Each wall is flat, endless, passes through zero and stands at right angles to its row. A trip goes straight from one point to another. Which walls does it cross, in order?

Walls:
(1): [-36 -11]
(2): [  0 -31]
(3): [ 39 -35]
(4): [-16  26]
(5): [14 -7]
(6): [ 2 33]
Trips:
[-16 -21] to [ 39 -27] -> 5, 1
[-95  31] to [-39 -10] -> 6, 2
[  0 -38] to [ 74 -73] -> 1

Walls:
(1): [ 1  8 17 31 -6 -2]
(2): [ 1 25 -5 47 27 27]
(3): [-13 -45  -3 -30  22 -11]
(4): [ 94  -5  39  -3 -38 -10]
(5): [ 13  -4  -2 -34   6  28]
(6): [-40  12  30  -2   6  12]
Trips:
[ -6  44 -37 -37 -19 -10] to [-25  -5 -26  20   3 -48] -> 5, 3, 1
[-14  -2  57  -5  44  27] to [  6  20  20  13   5 -35] -> 5, 4, 3
[-30   6 -26  26 -23  19] to [ 68  -6 -23  37 -18 -53] -> 6, 4, 2
[-61 -43  57  30  15 -37] to [ 21 -13   6 -27  12  36] -> 5, 1, 4, 6
[-22  49 -29 -37 -20   5] to [  3 -11 -21  13  -8  46] -> 2, 6
[-32  17 -19  34   3   5] to [-14  19  -8 -23  10  17] -> 1, 5, 3
[ 31  54  39 -60 -29  49] to [ -5 -20  14   4 -16 -16] -> 1, 3, 5
[18 20 10 14 76 17] to [ 51   9 -14   0   8  18] -> 6, 4, 1

Walls:
(1): [  1  -4  57  33 -22  32  20   7 -46   9  12]
(2): [ -6 -18 -38  -2  -8  -4 -59  14  -1  41  14]
(3): [ -2  21 -12   0 -26 -11  56 -23 -42   5  35]
(4): [-29  -1  -7 -14  11 -25  51  -7 -29  31   2]
Trips:
[ 43  -5 -59  33 -14 -35 -11   8  19  -6 -35] to [-29  88  21  19 -55 -66 -80 -80 -26  -5   7] -> 3
[-27 -15  55 -54  -2 -27  35  53 -20 -40 -27] to [ 45   7 -11  51  19  16  30   2 -55  20 -41] -> 3
[-41 -21   8 -14  -3  17 -43  15  21  25   3] to [ 84  27   1  23   0  53  37  50 -75  21 -39] -> 1, 3, 2, 4
[ 45  22  46 -31  16 -34   9   7 -12  24   0] to [-47  42  34  -8  25  42 -34   2  20 -28  45] -> 3, 4
[-10  25 -62  -5  30  16  31 -53 -20 -31 -10] to [  1  75 -35 -30   8 -15 -44  42   7  71  13] -> 2, 3
[ -5  33  17  53  17  18 -46 -55  55  -9 -28] to [ 26 -13 -55  -2 -55  45  30 -36 -14 -70 -35] -> 3

Walls:
(1): [ 10  33  22 -10 -65  -7  38  -1  39 -10   3  33  14   9  -8  34 -30   0]
(2): [-17   9  67  40  10  -4 -13   4 -43  15  34 -10  14  14  18 -23  33   8]
(3): [ 23 -49  10   0  13  -1  -6  -1 -19  -3  22 -18  20 -49   2   0  13  11]
(4): [ 11  27  -3  12 -12  -2  26  29  50   3  10  22  -1   0 -55 -12  49  65]
(5): [ -9   0 -14   4   3 -39 -22   3  39  -9 -15 -23  27  13  27 -25 -26 -11]
(6): [-27 -21  42  15 -22 -26  -6 -26 -37  18 -33   9   9  29 -22  34  26   5]
(7): [-43 -39  10   1 -20  13  16 -22  31 -11  25   0 -14 -15  36  47 -67   5]
(8): [-11  23 -30  -3  -7 -56  18 -12 -19  10   5  15  -9 -15  14  -9  24 -21]
(9): [-21  -3 -18  26  -6  -1 -30   5 -12   1  14  27   1  34 -23  39  -7  11]
Trips:
[ 11  -9 -59  17  20   7  11  16 -21  19 -67  12 -19 -91  19  41   1  30] to [ 10 -47 -30  -9  52 -14 -62  -2  13  13  40  30 -22 -39 -11 -17  14 -15] -> 7, 9, 5
[ 10   9 -44   1  16 -29 -50  31   3  11  36  21  25   1 -52 -13  -4   7] to [-19  33  22 -26  35 -37  -1 -12 -14   1 -15  21 -11 -25  12 -22 -27 -33] -> 3, 4, 9, 2
[-23  -3  16 -16   2 -30  12 -30  64  18  30  17   8   3  43  35 -11  18] to [ -2   3   5 -77 -33   2 -12  48  47 -33 -46  -2  12   9  16  28 -12  14] -> 9, 8
[  7  55  27  50   1  29  20  36  19 -43 -21   4  14  18 -57  29  26 -17] to [ 40  30 -10   3  12 -37  33  29   9  27 -60  56 -12 -24 -50  12  47   7] -> 2, 8, 9
